Each point is reached from the start by the listed moves, each made once or not at all, plus a little noise. Is the number of moves made odd or even? Then give how often each move was made.

Moves:
(1): [20  6  8 24]
(2): [-31   7  10  11]
(3): [ -6 -11  33 -18]
Start: [ 6  4 52 30]
Points:
[-31  10  58  38] => odd (0, 1, 0)
[18 -1 92 33] => even (1, 0, 1)
[-31  -1  97  22] => even (0, 1, 1)
[-16   6 101  46] => odd (1, 1, 1)

Moves:
(1): [-16  19  49  -9 -22  16 -16  25  39  10]
(2): [  1  44 -16   4  33 -12  12  30 -19  22]
(3): [ 16  30 -32  -2 -12  -4  -6 -18  44  40]
(4): [  1 -41   7  36  -6   2 -33  28  11  22]
(5): [ 12 -19  33  27  27  17  30  23  26  42]
(6): [-31 -24  15  -5 -19 -24   6 -56 -20 -11]
(7): [  7   6  -1  29 -17  -2  -2   7  12   1]
(8): [ -9 -27 -28 -17  -8 -37  15  22 -37 -42]
Start: [ 16 -60  21   4 -41   4 -43 -16  -5  -4]
Points:
[-18 -80 109  57 -28   4 -46  34  31  81] => odd (1, 1, 0, 1, 1, 1, 0, 0)
[  1 -82  79  31 -69  22 -92  37  44  28] => even (1, 0, 0, 1, 0, 0, 0, 0)
[ -3 -95  93  51 -74  11 -62 -14  96  99] => odd (1, 0, 1, 1, 1, 1, 0, 0)
[ 24 -54  10  48  -6 -30  11  67 -23  19] => even (0, 1, 0, 0, 1, 0, 1, 1)
[ -26 -109   82   39  -37  -33  -29   58   -5   38] => even (1, 1, 0, 1, 1, 1, 0, 1)
[  4 -55  -8  11 -20 -55  14 -13 -12  46] => odd (0, 1, 1, 0, 1, 1, 0, 1)

Moves:
(1): [ -7   3  20 -21 -24   0  -6   7   8  -3  -3 -35 -32]
(2): [ 16  16  11   3  -9   0   0  -9 -14  -2   2  18   1]
(3): [  3  -8   5   6 -16  -4 -29 -22  -5  -4   8   9  15]
(4): [ 20  15  24   6  27 -23  39  22 -34 -33   9 -28  -5]
(5): [  3  -4   7  11  13 -10  18  15   8   5  31  -4   3]
(6): [-14 -22   1   0   8   7  -5 -12   1  -8  12  10 -11]
(7): [  4   3  -8  20  -4 -32   7   8 -22 -20  13  13 -11]
(8): [-17   7   4   7 -15 -13 -16   2 -23 -15 -12   7  -8]
(9): [-10  13   2 -24   0 -13   0   6  -8   1   9  -2 -12]
(10): [ -5   5 -10  14  40  11   4  -8 -22  25  10   0  10]
(11): [-15  -2  19 -13 -23  12  10  -6  -1  -4  28 -19   8]
Start: [ 17 -16  -5   5   9  15  15 -14 -13 -12   5  19  -8]
Points:
[ 22 -29  12  14  -8  16 -19 -57 -30 -25  29  56  -3] => odd (0, 1, 1, 0, 0, 1, 0, 0, 0, 0, 0)
[ 15  -2  54  40   5 -44  67   4 -97 -88  88  17 -31] => odd (0, 1, 0, 1, 1, 1, 1, 1, 0, 0, 1)
[-23  -9  70 -34 -35 -20   9 -18 -75 -78  56 -39 -54] => odd (1, 0, 1, 1, 0, 1, 0, 1, 1, 0, 1)
[  10   27    7   29   57  -55   49   15 -121  -54   33   10  -36] => odd (0, 0, 0, 1, 0, 0, 1, 1, 1, 1, 0)
[ 12 -20  28 -14 -16  21   3 -29 -17 -25  17  12 -50] => odd (1, 1, 0, 0, 0, 1, 0, 0, 0, 0, 0)
